Every row gives one point. Each copy is the shape, with its points in the same order, stretched, turned, moved and blurred by noise. Say if it was mirrored as well.
In the rows, zero is written as 128.

Shape, 6 rows:
[[ 81 108]
 [120 158]
 [ 33 111]
 [133 181]
 [141 148]
 [159 180]]
Copy 1, 6 rows:
[[127  96]
 [ 93 151]
 [ 96  55]
 [ 80 161]
 [106 156]
 [ 94 186]]
Copy 1 is: only turned
Copy 2, 6 rows:
[[ 90  97]
 [107 152]
 [ 66  86]
 [109 175]
 [126 142]
 [129 193]]
Copy 2 is: only turned
Copy 3, 6 rows:
[[122 157]
 [156 132]
 [124 201]
 [181 123]
 [151 112]
 [176  95]]
Copy 3 is: only turned

Shape, 8 rows:
[[166 147 188]
 [131 154 112]
 [125 146 189]
 [123  36 174]
 [107 105 124]
 [148 172 135]
 [108 153 112]
 [145 144  74]]
Copy 1:
[[168 168 187]
 [138 137 100]
 [179 125 177]
 [117  86 213]
 [125  92 129]
 [153 161 120]
 [145 112  96]
 [103 149  77]]
Copy 1 is: mirrored
Copy 2 (8 x 3):
[[153 192 145]
 [ 97 151 123]
 [142 167 168]
 [229  80 143]
 [137 102 139]
 [ 95 178 126]
 [ 93 136 135]
 [ 88 135  86]]
Copy 2 is: only turned
Copy 3, 8 rows:
[[208 109 103]
 [123 174 120]
 [179  91  73]
 [102  13 150]
 [ 86 115 122]
 [159 174  99]
 [111 163  93]
 [106 202 151]]
Copy 3 is: mirrored

Shape, 9 rows:
[[ 74 148 151  72 120 141]
 [113 143 117 108  72  99]
 [138 148 184 165 133 163]
 [133 145 116 156 142   7]
 [146  85 103 170 122 186]
 [105  85 148 143 100 187]
 [105 155  87 145 132  71]
 [145 104 138  70 131 152]
 [127 154 137 157  99 193]]
Copy 1 (9 x 6):
[[111  76 132  70 103 133]
 [160  66 140 127  97 133]
 [ 92 169 108 139  90 144]
 [219 173 116 129 158 147]
 [ 87 128  89 190 122  85]
 [ 73  92 142 147  96  90]
 [186 134  89 119 137 113]
 [ 89  81 123 126 144 156]
 [ 95 118  89 148  67 114]]
Copy 1 is: only turned
Copy 2:
[[143  99 146 104  73 168]
 [ 80 115 159 100  57 108]
 [150 104 110 192 111 122]
 [157 138 169 142  26  12]
 [105 112 139 158 208 117]
 [105  79 165 159 168 159]
 [151 108 159 105  79  54]
 [134 159 139  91 114 157]
 [102  85 106 157 141 129]]
Copy 2 is: mirrored
Copy 3 (9 x 6):
[[ 80 126 188  92 141 184]
 [ 95 178 132 113 166 146]
 [131  80 124 154  77 185]
 [ 70 110 116 191 150  59]
 [196 102  90 116  88 108]
 [156 119 140 102  63 155]
 [ 84 116 106 133 166  79]
 [156 138 167 115 156 149]
 [143 114  99 105 105 181]]
Copy 3 is: only turned

Shape:
[[159 164 155 132 161  97 105 171]
 [111 174 172  91 120 106 118 149]
 [184 117 149 173 102 114 161 155]
 [173 140 130 114 162 132 104 107]
 [ 96 153 117  90 128 157 169 149]
 [190 107 142  82 170 141 131 179]
 [144 139 101 107 171  96 148  99]
 [133 111 135 132 171 133 143 105]
 [107 128  88  93 123 156 111 138]
 [127 128 166 128 107  89 174 150]
 [155 126 173 153 152 131 194 167]
 [132 163 102 170 110 173 137 179]
 [ 96 105  82 136  80 165 189  90]
 [ 91  98 109 159  73  82 117 108]]
Copy 1 (14 x 8):
[[168 153 158  97 165 129  93 100]
 [144 112 176 132 168 186  97 126]
 [176 143 132 127 130  86 176 176]
 [139 145 110 135 130 135 135  67]
 [ 93 152 119 152 165 151 134 154]
 [158 243 146 131 132 127 124 100]
 [ 83 121 125 135 157  96 141  67]
 [124 136 119 168 149  80 121 105]
 [ 79 153 110 131  97 152 118 132]
 [137 117 177 145 162 111 141 168]
 [180 167 142 160 200  79 149 164]
 [147 152  75 109 133 126 147 191]
 [ 61  97  77 181 104 101 195 193]
 [ 83  59 157 129  68  93 126 183]]
Copy 1 is: mirrored
Copy 2, 14 rows:
[[130 198 121 141 174 146  95 129]
 [ 91 181 114 101 141 110  76 104]
 [136 194 161 152  88 174 156 123]
 [144 122 140 122 138 149  86 150]
 [136 155  98  77 138 128 141  91]
 [126 201 136 101 183 142 137 187]
 [166 100 162 126 147 121 114  93]
 [124  98 154 121 134 162 130 104]
 [139 112  78 103 142  90 136 129]
 [ 98 186 169 122 103 127 136  73]
 [113 193 168 111 135 208 163 101]
 [173 176  65 130 134 183 160 113]
 [162  78 132 106  55 130 182  65]
 [115  93 124 173  74  63 140  64]]
Copy 2 is: only turned
Copy 3:
[[100 163 104  87 130  98 109 222]
 [105 143 122  38 138 110 124 151]
 [105 147 154 142  44 138 131 193]
 [145 179 132 136 163  87 104 170]
 [113 171 114 109 165 165 163 116]
 [163 192 161 115 163 157 139 249]
 [ 95 178 160 153 168  71 147 151]
 [104 171 149 143 165 116 105 155]
 [144 120 110 134 184 150 151 120]
 [ 78 138 169  82  86 134 147 169]
 [ 78 201 152 111  89 161 125 206]
 [110 155  54 155 103 170 138 148]
 [111 123 150 185 118 165 169  46]
 [ 87  33 151 135  98 112 134 100]]
Copy 3 is: only turned

Shape, 16 rows:
[[133 109 161  31 106  59 196 116 135 127 145]
 [125 171 140 127 141 115 100 179  80 114 165]
 [136 136  64 160 134 127 120 145 166  67  94]
 [140 173 120 136 171 182 176 223 110 128 148]
 [ 95 121 108 101 175 128  94 171 196 100  96]
 [109 122 127  72  91 115  82 138 163  92 100]
 [172 148 112 123 179 153 111 170 127 175 172]
 [142 132  96 115 147 164 100 147  94  94 176]
 [105 124 143  44 161 144 152 107 131 114 117]
 [100 107  93 131 156  98  90 154 172  89 127]
 [ 81  73 108  58  90 116 138 154 128 120 166]
 [ 72 110 153  72  69 105 221  67 149 187 100]
 [140 206 170 145 148 193 174 172 142 151 197]
 [159 130 186 183 178 183 142 187  91 124 179]
 [159 157 158 130 155 174 145 197  93 167 123]
 [ 45 118 128  55 108  67 173  86 102 142 138]]
Copy 1, 16 rows:
[[ 71  92 150 106 112 162 194 122 146 178  99]
 [123 172 152 101 105 183 105  73  79 140 137]
 [145 147 153 141 139 163 132 123 150  49 182]
 [140 153 170 119  57 152  85 144  88 161 194]
 [ 93 175 106 168 112 149 143 134 121  54 162]
 [114 165  97 133 135 183 154 115 136  83  93]
 [110 112 139 153 133 140  50  87  87 177 178]
 [136  98 142 123 107 187  82  66  95 121 137]
 [112 114 136 140  97 152 182 121  79 128 120]
 [ 90 150 123 145 128 152 135  86 141  45 157]
 [ 82  85 128  92  96 139 118  95 141 132  72]
 [133 112 136  74 121  75 209 154 139 192  80]
 [160 133 120  92  70 146  85 112  98 218 215]
 [169 152 154 161  57 163  93  63  98 180 178]
 [148 178 160 154  81 152  86 117  90 183 158]
 [ 82 105 145  52 115 104 193 110  99 132  79]]
Copy 1 is: only turned
Copy 2, 16 rows:
[[ 92 121 169  72  75 174 105 180  55 179 179]
 [161 109  72 134 157 133  79  96  90 105 128]
 [138 174 165  99 183 100 120 105 136 123 164]
 [249 150  82 110 164 131 152 147  93 114 116]
 [142 181  70  48 134  83  93 121 148 120 187]
 [110 132 134  57 116 116  67 101 123  99 178]
 [179 154  77 141 135 172 117 141 166 121 137]
 [177 124 101 139 150 171 102  72 125 117 174]
 [138 173 112  76  66 152  97 130  75 143 197]
 [116 152  89  84 161 102 107 106 150 128 192]
 [127  97  90  75 127 163 136 124  93  99 220]
 [ 70 150 162  98  48 126 164 195  47  95 177]
 [243 128 114 164 103 104 122 142 111 126 109]
 [213 109  97 142 116 142 155  68 127 147  92]
 [197 149  90 105 115 149 137 127 119 102  90]
 [ 69 142  88 108  96 141 119 166  21 100 211]]
Copy 2 is: mirrored
